Each row of a before or after table is a point. One or more steps were done to the points. Then noise was added and the rows were shuffled. The steps act on how far a point lies along the listed directions, d1 being the first. Name the steps. A step turns or swaps two directions, mirrors them in a line or flattens them onto one, adds a multiple of one to another, or multiplies one. Angles are multiples of 10 degrees, from the lower direction toward the higher: turns from -170 to 170, lines from 10 to 170 but not 90. Use the fewest steps. Two steps may share a direction if one is a turn and the other turns, adds or multiplies; they go together, in the order done. Otherwise the lowest direction goes first.

Directions:
(1): [-39  18]
(2): [18 39]
Before, 8 rows:
[[ -5  -7]
 [ 11  27]
 [ 33   9]
 [  1  31]
 [ 14 -23]
 [-13  -4]
 [ -3 -11]
 [ -7  -6]]
After, 8 rows:
[[-11 -15]
 [ -7 -22]
 [ 20 -41]
 [ 20  53]
 [-10 -13]
 [ 55  22]
 [-24 -11]
 [  4  60]]
Steps: multiply d1 by 1.6; multiply d2 by 2

Directions:
(1): [-38  48 -15   0 -25  14]
(2): [-27 -37 -49   5  -8 -13]
(3): [ -9 -12  22  60 -20   5]
(4): [-24 -28  33 -34 -31  13]
Before (12 x 6):
[[ -2  15  -6   9  -2  -1]
 [ 22  12   6   3  19  -5]
 [  8   7   9 -12   6  10]
 [  7 -18  13  36  -6   9]
 [-11 -25  -8  38 -17  -9]
 [  6  -4   2   1   9 -13]
 [ -8  33   5 -11  -5   3]
 [ 19   1   5   0  13  -2]
 [-12  23   5   0  -1   7]
 [ -6  -3  -7  12  -5  -4]
 [ -7   4   7   6  -3   5]
 [  9   4   2  -9   5   2]]
After (12 x 6):
[[ 17   5   4  -3  12  -2]
 [  4  -2   0   0   8 -13]
 [ -5  -6  -4  17  -7  -3]
 [-14 -28  -1  60 -24  -7]
 [ 21  15   4   0  18  -5]
 [ -8  18   6   0   3   6]
 [ -1  11  -5  12  -1   0]
 [ -6   1  10  11  -4   6]
 [  9   6   0 -15   6   2]
 [  7   8   8 -17   8   8]
 [  2 -19  19  58 -16  13]
 [ -4  29   3 -18  -1   0]]
Steps: multiply d1 by 0.7; multiply d3 by 1.6

Directions:
(1): [-23 -12 -30  -8 -36   4 -27 -14  -9  60 -30  -2]
(2): [-43  47 -28 -21  23 -21 -22 -18  10  -6  33 -14]
(3): [-37   5 -20  -1 -17  13  12  55 -31 -14   9  42]
Before (10 x 12):
[[-29  36 -30 -14   6  -8 -23  -1   7   1  21  -4]
 [-35 -13 -24   4  -7  19   1  28 -18   5   7  21]
 [  5 -13   7  -7 -11  13  -4  -6 -12  12 -15 -12]
 [-60  33 -48 -29   9  -7 -10  12 -17 -16  29  12]
 [-20  -6 -15  -5 -21  13   9  34 -19  17 -12  31]
 [  5  15  16   0  38 -17  14 -18  18  -8  26 -26]
 [-11  31   0 -18  31 -14   7  11  13 -38  42   3]
 [  4  14   9  -1  36   2   6  19   5 -48  31   2]
 [ -9 -15  -1  -2 -23   6  -2  22 -11  31 -15  24]
 [-25   1 -14   2  -8  25   2  20 -19  -4 -10   6]]
After, 10 rows:
[[-34  10 -26 -10  -4  -9 -12 -13  -3  46   2 -15]
 [-27  49 -24 -17  23 -15 -22  -7  17 -17  34 -12]
 [-31  49 -21 -30  52 -23  -8 -26  15 -42  48 -21]
 [ 28  -2  28   6  24   1  27  14   9 -30   9   6]
 [  5 -11  14  -2  -5  16   8   7 -17  -7  -6  -2]
 [  7   2  14   7  21  16  12   0   2 -29   2 -11]
 [  8  -8  12  11  32   7  15   3  12 -32  24  -5]
 [ 25 -12  33   9  11  -1  21  20   3 -19   7  15]
 [ -9   2 -16 -11   7   0 -31 -17  10  21   0 -16]
 [-25  24 -24 -27   8 -15 -27 -25  18  18  17 -16]]
Steps: turn d1 and d3 by 130 degrees; multiply d3 by 0.4; multiply d2 by 1.3

Directions:
(1): [ 27  31 -29  11   8 -38 -60  18 -18  -8 -27 -21   5 -16  21   3   8  -7
   8  17]
(2): [ -3   4  30  -2  37 -25  -4 -25  -2  29   4 -28  -2 -22   6 -32 -52 -19
 -19 -24]
(3): [ 20  -4  -5 -34  21  -3  39  16 -22  10  -8   0  21  29  41  -1 -26   4
   3  51]
Before:
[[  4  10 -30   3 -19  -6 -28  13  -9 -16  -4  -4   9  -9   1  18  13  -2
   10  17]
 [-28 -18  40  -1  -3  13  32 -18  17  16  27  -1 -13   1 -15  -4 -21   0
  -12 -36]
 [  8  12 -11  13  -3 -18 -33   3   0  -2  -3  -2   7 -19 -11  -2  10 -10
    1 -15]
 [  3   4   3  12  -5   3 -13   1  -4   0  -2  -8   2  -2   4   6  -7  -4
   -3 -12]
 [ 23  18 -33   7 -25  -1 -13  28 -14 -31  -3   8  -1  12   6  11  44  12
   25  29]
 [-14  -6  24 -13  22  -7  14 -10   2  34  16 -21   3  -8  -7 -22 -36  -7
  -18  -8]
 [-29  -5  12  15 -21  24   2 -23  21   7  27   2 -32 -17 -33 -17   8  -4
  -11 -60]
 [  1   8  -2  11  -6   1 -11   5   6   2  -8  -1  -7  -5  -5   0  10  -6
    3   3]]
After:
[[-25 -10  15  -7   3   5  19 -20  10  12  20 -13   3 -14  -9  -8 -30 -10
  -11 -17]
 [ 15  16 -30  -4  -1 -18 -36  28 -14   3  -9 -15   7  -5   9  10  19   1
    7  33]
 [-13 -11  35  -8  12  14  53 -23   3  12  34   3 -11   9 -14 -30 -27  -2
   -9 -19]
 [  3   4   4  12  -7   0 -13   0  -3  -3  -2  -9   0  -2   1   6 -11  -5
   -6 -16]
 [-14  15 -26  34 -45  20 -43   5  16 -22  10   6 -33 -23 -27   6  56   3
    9 -42]
 [ -5   3   9  11   5 -12 -18 -10  10  10   6  -4   4 -25 -20 -12  -8 -14
   -6 -31]
 [  3  12 -22  16 -34   0 -28  24   2 -25  -7   5  -8   3   0  32  46  13
   17   4]
 [ -5   3  11   7   1   2   0  -4  13   5  -3  -1 -12  -7 -11  -5  -1 -10
   -6  -6]]
Steps: swap d1 and d2; multiply d3 by 1.3

Directions:
(1): [  4  12 -34 -31   8   6 -26   6 -47   2  36 -16 -19  30   9  22 -26 -21
  -2  26 -26  30 -36 -47   7  16 -19  -8  12   7 -39  24  19 -24 -37 -46
  25 -20  18 -14   2  -6 -31 -14 -22 -44  -5  -4]
(2): [-33 -21 -11  13 -18 -18   7   0 -30  21  -1  35  -4 -11 -20  -5 -22 -37
 -25  37  12 -36  16  22  20  27  -4 -49 -34   8 -28  37  22   2  41   2
 -11 -58   5 -28 -27   1  -3  19  15  29 -23 -19]
(3): [-34 -60   3  -3 -52  21 -17 -33 -15   3  -8 -15  -9  29 -26  31  -4  31
  -1  26 -22  12  18  20 -14  20  16  14  -8   0  10  27   8  54 -16 -13
   7   9 -23  27  19  19 -24  33 -30  10  46  20]
Before (11 x 48):
[[  5  12   2   9   8  -8   8   3   6 -10  -7   4  14 -10   5 -15   5   2
    2 -14  15  -2  -1  -4   6 -13  -1  -3   1   9   2  -9 -13 -11  11  16
   -7  21   5  -2  -1  -5   2  -3  11   0   2  -5]
 [ 15  12  -2  -9   3   1   4   2  -1  -9  17 -20   0   6  13  -4   4   1
    5 -24 -10  14 -18 -19  -2   0  -3  12  20   1   6  -2 -10 -10 -26 -11
   10   3   1   9  15  -7  -1 -13  -5 -15   6   9]
 [ -9  -8  23  12 -11   3  16   0  20  -2 -27  11  14 -13  -1  -5  14   6
    0  -8  13 -18  21  26  -5   1  10  -3  -7  -6  23  -9  -4  21  13  26
   -8  11 -12   9  -7   4   8  10   8  25   8  -2]
 [ 27  21  10  10  22  -7  16  13  26  -6  -6  15  14 -19  12  -5  16   5
    5 -20  13 -12   7   4   0 -22   0  10  10   0  11 -21 -15 -14  11  28
  -11  17  -5  -3 -10   4  21 -13  18   7 -17   4]
 [ -7   4  11  21  -6  -3   0  -3   8  -3 -10   3  10 -16   3  -7   1  -9
    2  -6   9 -13   7  12   7   8  -7   4  -8   4   1   6  -5   9   9   6
   -8 -10  -2   1  -9  -3   2  -1   8   7  -4  -3]
 [-12 -22   5  -3 -18   3  -7  -8   8   3  -2   3   0  15  -7   7   4  14
   11  -3  -5  -2  10   9  -5   0  12  13   2  -7   5   5   2  25  -2   2
    2  10 -18  12   1  10  -4  15  -8   6  22  14]
 [  7   8   6   1  18  -6   5   1   8  -1  -8  10   0  -9   7  -7   9   0
   -8 -10  11  -6   2   6   3  -9  -4 -20  -8  -1   3 -20  -2 -19   9   8
  -13  -6  11  -9   1 -12  11 -10  17   3 -13 -17]
 [ 12  -4   6   0  -7   5  -1   2   1 -12   3 -19   8  12   0   1  14   3
    1 -12  -1  11  -2  -5 -15  -8   5  22   3   6  13 -16 -10   7 -11   4
    4  22   1  19  27  -4   0   0  -9   0  17  15]
 [ -7  -6  13  14   7 -13   5  10   9   7 -17  19   2 -14   2 -18  10  -8
   -3  -2  17 -22  22  10  11  -5  -2 -11  -9  -3   0  -6  -9  -4  22  23
   -4 -11  -3  -7  -7  -5  11  12  14  12 -13  -8]
 [  5 -13 -11 -27 -10  18 -33 -13 -20 -11  20 -37 -11  41  -2  33  -6  18
    8  10 -45  45 -26 -31 -16   0  -1  23  25   5 -12  14   5   9 -48 -40
   30  26  11   9  16  -1 -21  -3 -33 -32  22  21]
 [-21 -38  -6 -12 -30  30 -38 -25 -17  -3  11 -36 -17  45 -10  41 -12  24
    0  16 -29  30 -11  -9 -10   8   2  24   4   9   5  15   5  27 -31 -43
   14  14 -15  31  28  18 -27  15 -46 -25  44   8]]
After:
[[-22 -20 -20   3 -10 -17  -7   0 -42  19  15  21  -5   2 -22   8 -29 -42
  -24  40 -11 -16  -3   2  17  24  -7 -49 -21  15 -44  42  25  -7  23 -17
    3 -51  24 -36 -32  -9  -4  13   7  16 -31 -11]
 [  4   8  25   9  -1   4  16   7  30  -8 -26   4  14 -16  11 -11  19   5
    6 -17  18 -13  17  16  -8  -8   8   3   0  -6  27 -19 -12   8   7  26
   -9  20  -7   8  -8  -4  13   4   8  18   2  -3]
 [ -1   7   3   6   3 -16  10  11  16   8  -2  24   4  -6   2 -17   2 -11
    2  -9  12 -21   9  10   8  -7   2  -7  -6  -5  -4  -1   2  -3  24  13
   -9 -13  -2 -11 -18   0  11  -1  16  15 -12  -4]
 [  2 -12  11  -7  -2   9  -6 -15   6  -5  -8 -10  -4  10   2   9  12  28
    1  -7  -1  13   3   3  -9  -7   6   4   3  -3  13 -18  -4   2 -14  -1
   -4  15  -1  10  20  -5  -2  -3  -7  -3  15  -2]
 [  3  11  14  15  -3   4  -3  -5  16  -8  -7 -10  10 -11   8  -4   5   1
    9 -17   4   0   3   4   1   0  -6  19   5   2  12  -6 -10   8  -4   2
   -3   8  -1   8   1  -4   2  -5   2  -8   5   3]
 [  0 -23  14   6 -17  11   2 -11  13  -4  -9  -1   7   8  -9  20  14  31
    4   1  -2   4  21  19 -10  -3  13  21   4  -3  19   0  -7  26  -7  14
   -4  28 -21  17   7  18   2  11 -10  14  20  19]
 [ -6 -21   4  11 -18  -8   8  -1 -12   4   0   8   8  -1 -13  -5   3 -21
  -15  11   9 -17  13  14   1   8   7  -8 -19  12  -1   3   0  15  18  10
   -6 -12   3   1  10  -2   4  14   1  23   1   2]
 [-18   5 -12  18  10 -19  -2  12 -23  15   6  29  -5 -11  -4  -9 -26 -50
  -26  17  21 -34  -4   6  29  12 -17 -50 -31  17 -28  18  15 -30  46 -13
  -14 -59  12 -30 -26  -4   4  -1  16   7 -39 -37]
 [ -7 -12   5   7 -13  -1   0  -9  -1  -9  -6  -8   9   3  -2  -2   2  16
    3  -5   5   9   4   1   2  -6   7   6   0  10   6   3 -12  14   1  10
   -5  26  -5  11   8   4  -8  10  -1   1  24   5]
 [ 10  -1  16   1  12   3  -5   4  20  -6 -15 -10   0   1  11  -6  22  17
   11 -18   0   6  12  -6  -3 -15   0  20  16  -6  15 -22 -21   2  -8  16
    5  21  -9  16  15  -1   6   0  -6 -10   9   6]
 [-18 -24  -4   2 -23  -4   5 -12 -22   4   7   0  -4   7  -7   5 -11 -10
   -7   5 -10  -5  -1   3   6  24   2 -10  -4   7  -4  28   4  11  -3  -8
    2 -28  -3   1   5   1  -8  11  -6   9  11   5]]
Steps: turn d2 and d3 by -140 degrees; turn d1 and d2 by 20 degrees

Directions:
(1): [-24 -35   9  12   0   1   0  20 -44  31   3 -21  -3  41 -20 -30 -26 -11
  27  -2 -18  -7  -5  16  19  40   5  28 -15   8  -3 -19 -50  -9   3  12
   1 -32  -7  -1 -29  -2 -15 -14   6   4 -12   3 -24  -2 -28 -22 -12 -38
 -10 -45  14  25  -7 -15  27  53 -18   6]
(2): [-12  14  44   0 -18  -7  19  -5  23  -2  -9 -14  34 -23 -47  -6  -5  14
  38 -42 -16  -9  -6 -10   7 -48 -18 -12  13 -12  -6 -12  17 -25  -8 -19
   8  -8  -7  33 -21 -23  -9 -15  43   7 -45  -8  16  29 -11  12   0   0
   4 -56 -12  -2  15 -24  -9 -24   1 -33]
(3): [ 39  -9   5 -29   6  37   4  21  37   4  -1   6 -28  12   5  37 -19  23
  12  23 -46   4  -9  24 -11  18 -60  24   4   3   8 -10  -6 -21  -1 -18
 -25  25  -2  20  35   1  -3   2 -13   7  28  -5 -11  17  32  -2  10  -4
 -43 -38  36 -22  14 -27  -5  -3 -23  -8]
Before (8 x 64):
[[  6  -8  25  -9 -14  12  15   8   6   5  -5  -7  -1  10 -27   4 -18   4
   40 -11 -26  -6  -7  10  13  -6 -23  13   2  -6  -6 -16  -7 -20   1 -11
   -9  -1  -2  20  -3 -17  -5 -12  15   0  -7  -8  -8  13  -3   2   7 -16
  -18 -52   9   1  10 -33   4  -1  -9 -18]
 [  8   2   0  -7  -2   6   7   4  13  -5   1   6   1   4  -6  17  -3   9
    3  10 -18   4   3   1   1  -2 -20  11  -5   5  12   1   3   3  -5  -7
   -3  12   5   4   2   1   1   1  -1   4  10  -1  -9  10  10   4  -2  -1
  -14 -11   9  -7  -4  -4  -1  -8  -4   0]
 [  8  -6  -7   5   0  12   2   9   8  12   5  -8 -12  18  -4   3 -11   2
    1   8 -13  -3  -3   8  -1  19 -23  10   0   9   3 -13 -14  -6  -3   4
   -6  -3  -3  -2   3   4  -8  -3 -16   0  13   2 -10  -1  -7 -11  -3  -7
   -5 -21  16   2   4 -17   2  28  -8   3]
 [ -7 -40  -3  -1  16  15  -4  24 -37  24  -1 -14 -19  45   5 -16 -21 -15
   15  19 -20  -3 -10  26   8  60  -2  42 -10  10  -5 -23 -47   3   8  17
   -8 -15   9  -8  -8   5  -7  -7 -14  -3  11   4 -35 -12 -17 -30 -11 -42
  -23 -29  27  13  -9 -11  27  55 -24   8]
 [-14   4  -6  10  -1 -13   3  -4  -9  -3  -4  10   9   2   0 -15   6 -10
   -3   3  20   1   6 -14  -4  -9  17  -6  -1   3   1  10   0   8   0   7
   16  -9  -5   2  -2  -2   6   0   8  -1  -3   5   3 -13  -4   1 -12  -8
   11  12  -9  11  -4   8   1   2  -1  12]
 [-12   4  -1  13   3  -5  -7 -23  -7  -3  -1  -2  14 -13  -2   0  12 -10
   -3 -10  25  -5   7 -13   7 -25  20 -12   1  -9  -5  13  18   8  -1   7
   13   3   7 -12 -12   3   4  -2   6 -11 -12  -6  10  -1  -3   7  -6   8
   17  20 -20  -2  -2  18  -1 -11   9  -1]
 [-18 -14  17   7   0  -3   8  10  -6   4   2 -12   7  10 -32 -17  -4  -8
   25 -13 -18   1  -3   7   9   3   0   8   2  -7  -4 -20 -16 -15   0   4
    7 -17  -7  15 -20 -14 -18 -19  19   3 -19   6  -8  16 -13   0  -5 -15
    0 -35   1   4   4 -18  10  14   1 -11]
 [ -5   8  25  -9 -13 -12  10  -4  29  -4  -8  -6  15 -13 -33  -1  -2   9
   27 -28 -26  -9  -4  -4  -3 -44 -19  -2   5  -2  -1 -22  16 -14  -5 -13
    0  -1   0  31 -10 -12 -11 -14  30   8 -33  -5  12   9   0   3   1   2
    0 -35 -11  -7  22 -14  -5  -7   4 -20]]
After (8 x 64):
[[-11 -11  -8  15   8   2 -12 -14 -22   8   2  -3   1   6   6  -3   4 -13
   -4   1  18  -4   5  -2  10   3  19   1  -7  -3  -5  10  -2   7   2  14
    8  -3   5 -18 -11   7   2  -1  -4 -12  -2  -4  -3  -7  -5  -4  -7  -4
    9  17  -9   4  -6  17   8  11   0   9]
 [-13   4  -1   9  -1  -9   5  -2  -7  -2  -5   9   9   4  -5 -13   3  -7
    3   2  14   0   5 -13  -3  -9  10  -4   0   3   3   8  -3   5   0   4
   16  -8  -6   7  -2  -4   3  -2  11   0  -5   4   1  -9  -3   3 -13 -11
    8   3  -6   9  -1   3   2   2  -5   9]
 [ 20   7 -30 -13   8  -7 -12  -8  21 -17  -2  20 -22  -6  29  19  17  -1
  -29  20   1   5   5  -1 -20  -5   1  -2  -4   8   7   2  20  19   3   4
   -9  20  11  -7  26  15   6  10 -22  -1  24   3   5 -21  24   0   5  19
    1  49  -5 -16   6  21  -7  -3  11  15]
 [ 26  16  -6 -16  -5  10   6  -8  26 -19  -2  17 -14 -14  15  29   7   4
   -3  11   2   3   3   1  -6 -18 -11  -7   7  -6  -2   6  27   3   3 -10
  -12  27   7   3  28  -4  15   5 -11  -8  23  -7   5  -3  22  16  17  17
   -7  18   0 -16   6  -6 -13 -31   7  -5]
 [  6  -1  -4  -4   0   4   5   4   5  -2   2   6   2   8  -2  14  -1   6
    1  13 -16   4   4   2   2   3 -16  12  -8   7  11   1   0   7  -5  -3
   -1   8   5  -2  -1   3   1   2  -3   4  11   0  -9   6   9   2  -3  -3
  -12  -5   9  -4  -6   0   2  -3  -4   3]
 [  8  16  -3  -4   5  -4   4  -8  31 -24   1  13   2 -25  -1  15  21  -1
  -11   2   4  10   5  -6 -11 -23   1 -16  13 -12   1   1  28   0   0  -3
    3  16   4   8  14  -7  -2  -1   2  -3   5   6  11  11  18  18   7  22
    8  25 -10 -20   7   3 -14 -32  19 -10]
 [  9  12   4   3  -5   7   9  -1  30   0   1  -7   4  -7 -14   8  -2  10
    3  -8  -8  -4  -3  -4  -6 -15 -26  -6  12   2   0 -10  12 -10  -9  -6
   -3   5  -4   9   4  -4  -6  -5  -1   0   0  -3   5  10  -5   2   2   6
    3 -22   3  -6  11 -17 -11   2  -1 -12]
 [  1  21  44 -11  -8   4  19  -7  42 -15 -16  -8  31 -34 -32  10   5  15
   31 -34 -14  -7 -10  -7  -3 -51 -27  -7  23 -16 -10 -16  34 -16  -5 -20
    3  10   8  35  -3 -21   0 -10  36   0 -35 -10  14  25   1  13   3   3
   -3 -48  -6 -15  18 -22 -15 -37   0 -41]]
Steps: turn d1 and d2 by 130 degrees; multiply d3 by 0.7
